Rows are points. Examples show where two turns around zero, p and q, send a point. Where does a point land after both, in the order given? Backwards means that the second turn is done in reverse. Each puzzle has new turns, and all numbers are rounded.
(in the rows, 128 means zero)

Turn p:
[155 137 114] => [107 135 151]
[ 87 141 190] => [156  69  90]
[118 134 111] => [118 141 115]
[152 100  97] => [132 167 156]
Turn q:
[114 142 156] => [111 109 151]
[108 126  94] => [155 112 104]
[156 101 115] => [141 166 120]
[ 91 100 105] => [177 112 128]
[184 125 172] => [ 83 177 155]
[114 173 125] => [102  92 111]
Where do these land?
p, then q: [180 124 115] => [104 108 172]
p, then q backwards: [141  80 196] => [ 55  86 123]
q, then p backwards: [108 136 133] => [135 135 148]
p, then q backwards: [120 119 108] => [148 118 121]
p, then q: [124 158 112] => [148 101 124]
q, then p: [ 95 151 104] => [150 166 145]

Turn p:
[153 121 188 136 103 108] => [144 137 161 167 121  79]
[129 127  99  75 109 154] => [109 120 120  89  77 137]
[105  77  54 107 125 139] => [ 74 147 138  67 126 174]
[103 170 168 152 140 104] => [191 125 119 150 154 118]
[136 124 176 139 142 141] => [142 130 138 178 120 128]
[138 152 116 152 108 152] => [119 141  85 133 129 111]
[133 125  95 136 169  99] => [116  95 134 113 170 149]
Turn q:
[143 148 107 101 106 104] => [149 139 155 144 161 112]
[133 148  84 107 165 139] => [192 131 122 130 117 128]
[128 122 154 190 153 125] => [ 94 107 139 123  72 146]
[ 98 139  81 150 117 150] => [144 125  99 158 103  86]
[120 147 150 115 141 123] => [133 100 133 116 141 140]
[147 101 154 161 165 134] => [108 133 131 105  85 167]
[120  70 154 104 141 101] => [106 153 131  63 141 131]
[136 149 140  96  36 148] => [ 97 137 114 185 205 116]
Where do these land?
q, then p: [122 157 153 168 138 137] => [110 180 143 132 124 134]
q, then p: [154 122 174 168 136 108] => [156 176 130 141  91 144]
p, then q: [156 113  86  88 151 120] => [110 140  83  87 152 113]
p, then q: [132  99  90  78  95 149] => [119 114 100 130 193  95]
q, then p: [146 135  99  66 103 110] => [137  64 122 163 152 129]
p, then q: [108 135 105 170 115 122] => [178 112 135 126 118 131]
p, then q: [ 65 122 174 179 142 123] => [151 106 148 173  90 192]
q, then p backwards: [147 136 139  74 141 127] => [ 86 133 117 146 152  99]
p, then q: [124 132 131 161 130 156] => [145 118 126 151  99 115]

Turn p:
[ 85 101 135 155 140 169  98  80] => [138 151 148  99 135  90  64 158]
[145 116 133 158 113 115 164 116] => [117 123 141 158 135 105 154 155]
[139  89 148 102  95  73 157 129] => [101 130 168 168 122 107 165  85]
[126 161 106 129 118 106 117 194] => [145 134  80 122 154 155 168  96]
[102  99 162 131 166 151 150 100] => [ 89 134 172 104 136 124  98 158]
[147 166  68 111 139 106 116 155] => [145 116  71 159 133 172 127 104]
[173 131 119 122 129 119 106 164] => [126  91  89 125 119 128 148 102]
[100  99 156 120 117 191 149  81] => [111 167 171 102  87 105 100 171]
[135 189 125 126 135 120  94 134] => [180 104 112 116 134 164 128 121]
Turn q:
[151 143 120 109 156 155 167 115] => [131 112 170  99 141  99 124 150]
[139  99 141 141 107  94 135 145] => [140 143  86 128  99 114 135 127]
[155  89 123 101 123  74  89  60] => [189 213 128 121 143 140 145 107]
[129  92  76 131 128 140 109 128] => [117 162 126 116 131 138  74 118]
[ 87 130 158 118 136 115 175  90] => [161 122 144 163 130 123 149 187]
[158 160 118 157 137 118  95 137] => [131 108 119  92 130 158 136  89]
[109 197 133 129 126 128 134 183] => [116  45 121 148 134 123 132 101]
[139  71 150  84 154 148 143 148] => [ 97 164 115 122 156  69 130 156]
[ 88 165 124 167  62 178 118 144] => [ 78  91 152 174  73 170 118 109]
[124 134 136 144 152 130 114 128] => [121 120 119 116 145 149 136 134]
Where do these land?
q, then p backwards: [142 142 168 105 127  64  69 113] => [113 164 111 132  80  80 118 189]
q, then p backwards: [136 122 102 171  80 171 164 125] => [150 111 144  75 135 175 138  84]
p, then q: [139  80 106 157 126 153 187 128] => [136  73  82 167 123 145  99 134]
p, then q: [155 169 138  61 145  74  78 141] => [111 210 188 103 108 140 140 158]
q, then p: [ 89 114 123 118 122 119 126 180] => [139 137  98 145 169 103  98 126]
p, then q backwards: [133  95 113 139 123 174 112 127] => [146  86 120 133 126 129 155 159]
p, then q: [103 139 116 108 134 114 126  98] => [106 128 137 113 128 154 156 115]
q, then p: [131 154 125 152 161 117 120 126] => [ 92 126 119 119 101 130 109 127]
q, then p: [125 137 159 140 135 166 170 115] => [ 99 153 140 106 141 123 172 108]
